Each row of a before or after table is a point. The points were changed in one or more steps. Then noise was added and the rows were shuffled. The steps act on how far a point lies along the listed directions, d1 being the first. Write out the steps. A step turns or swaps two directions, mirrors them in a line or flattens them onto one, adds a multiple of one to another, or multiplies one. Angles are multiples of 10 degrees, from the lower direction toward the higher: turns from -170 to 170, lines from 10 to 170 but not 90. Use the fewest steps. Two steps may share a direction if one is a turn and the other turns, adds or multiplies; they go together, in the order done. Otherwise the lowest direction goes first.
In the rows, zero is written as 128.

Directions:
(1): [160 109]
(2): [109 96]
Before, 12 rows:
[145 114]
[121 160]
[112 110]
[135 90]
[125 74]
[103 136]
[123 134]
[125 152]
[126 159]
[159 75]
[122 66]
[116 127]
After (12 x 2):
[121 130]
[118 122]
[127 106]
[113 145]
[106 120]
[102 148]
[185 105]
[106 151]
[160 76]
[162 86]
[160 103]
[147 127]
Steps: turn d1 and d2 by -40 degrees

Directions:
(1): [136 158 140 87]
(2): [113 164 96 142]
Before:
[120 83 131 154]
[137 131 143 126]
[129 49 112 210]
[157 72 192 92]
[121 144 124 121]
[140 140 136 144]
[105 104 112 170]
[107 132 120 154]
[118 138 128 138]
[125 122 126 156]
[134 137 118 116]
[116 131 111 146]
After:
[131 139 113 124]
[103 87 94 207]
[139 115 151 121]
[135 123 143 103]
[122 140 124 115]
[124 139 135 119]
[144 133 142 134]
[135 134 122 142]
[132 83 154 127]
[128 95 166 101]
[119 124 158 104]
[169 40 189 115]
Steps: swap d1 and d2

Directions:
(1): [172 125 104 93 145 117]
(2): [134 176 144 141 149 97]
(3): [145 113 106 178 153 134]
(4): [134 90 170 126 148 106]
(5): [154 123 129 146 80 100]
(6): [94 114 96 124 134 86]
Before (11 x 6):
[112 135 140 118 136 93]
[139 128 158 137 106 93]
[102 121 142 122 160 104]
[108 138 152 117 155 126]
[125 156 144 147 161 155]
[109 170 94 119 145 154]
[100 106 133 113 161 114]
[115 155 143 104 162 147]
[196 118 98 96 195 89]
[95 59 122 106 139 144]
[130 121 127 100 145 86]
After (11 x 6):
[112 141 134 119 135 94]
[103 149 164 136 140 113]
[135 135 114 102 237 124]
[157 112 139 112 113 99]
[100 170 167 133 149 134]
[99 135 149 136 145 97]
[96 186 109 143 135 145]
[87 74 126 121 125 136]
[113 130 124 101 155 102]
[90 122 141 133 150 109]
[123 163 162 168 146 136]
Steps: add -0.5 times d5 to d2; turn d1 and d5 by -50 degrees; add -0.3 times d6 to d4

Directions:
(1): [105 129 134 160 144 143 161 79]
(2): [121 95 170 111 173 132 110 129]
Before:
[143 99 151 82 167 121 85 158]
[128 122 123 126 126 110 112 148]
[126 172 67 165 53 138 168 129]
[123 112 139 114 120 108 102 141]
[110 132 138 111 135 117 108 138]
[106 115 139 131 112 143 142 98]
[157 149 102 108 81 109 91 187]
[116 110 135 163 137 135 172 96]
[110 153 114 169 114 143 168 90]
After, 9 rows:
[150 165 81 141 62 109 120 160]
[104 145 121 137 120 120 131 115]
[126 135 108 147 117 115 138 130]
[111 96 155 117 130 142 119 121]
[107 134 114 149 99 111 136 113]
[136 105 166 92 155 127 97 163]
[152 112 130 79 102 118 85 219]
[116 153 90 160 118 141 167 80]
[130 80 170 122 163 130 127 134]
Steps: swap d1 and d2

Directions:
(1): [109 135 140 72 118 149 93 152 114]
(2): [141 140 142 105 138 94 172 172 132]
(3): [122 160 146 112 162 98 106 95 159]
Before (9 x 9):
[116 133 112 159 115 120 132 140 140]
[133 166 136 116 144 114 118 112 164]
[133 149 124 124 139 110 121 116 144]
[150 111 121 173 128 93 205 167 119]
[133 147 145 116 154 108 124 117 144]
[135 88 111 141 92 145 163 185 78]
[147 105 120 175 111 108 178 144 123]
[126 137 126 138 126 121 154 141 128]
[107 139 153 84 152 120 133 135 126]
After, 9 rows:
[107 150 124 138 129 112 112 131 151]
[122 152 138 119 139 109 148 140 138]
[122 108 135 111 121 136 175 170 100]
[134 177 168 97 187 38 168 149 166]
[152 144 133 186 177 47 178 92 162]
[131 161 159 115 161 64 134 113 166]
[128 124 137 92 118 144 127 169 107]
[127 133 121 99 113 140 116 152 117]
[126 138 125 88 98 163 118 171 117]
Steps: multiply d3 by 1.3; turn d1 and d3 by -120 degrees; multiply d2 by 1.6
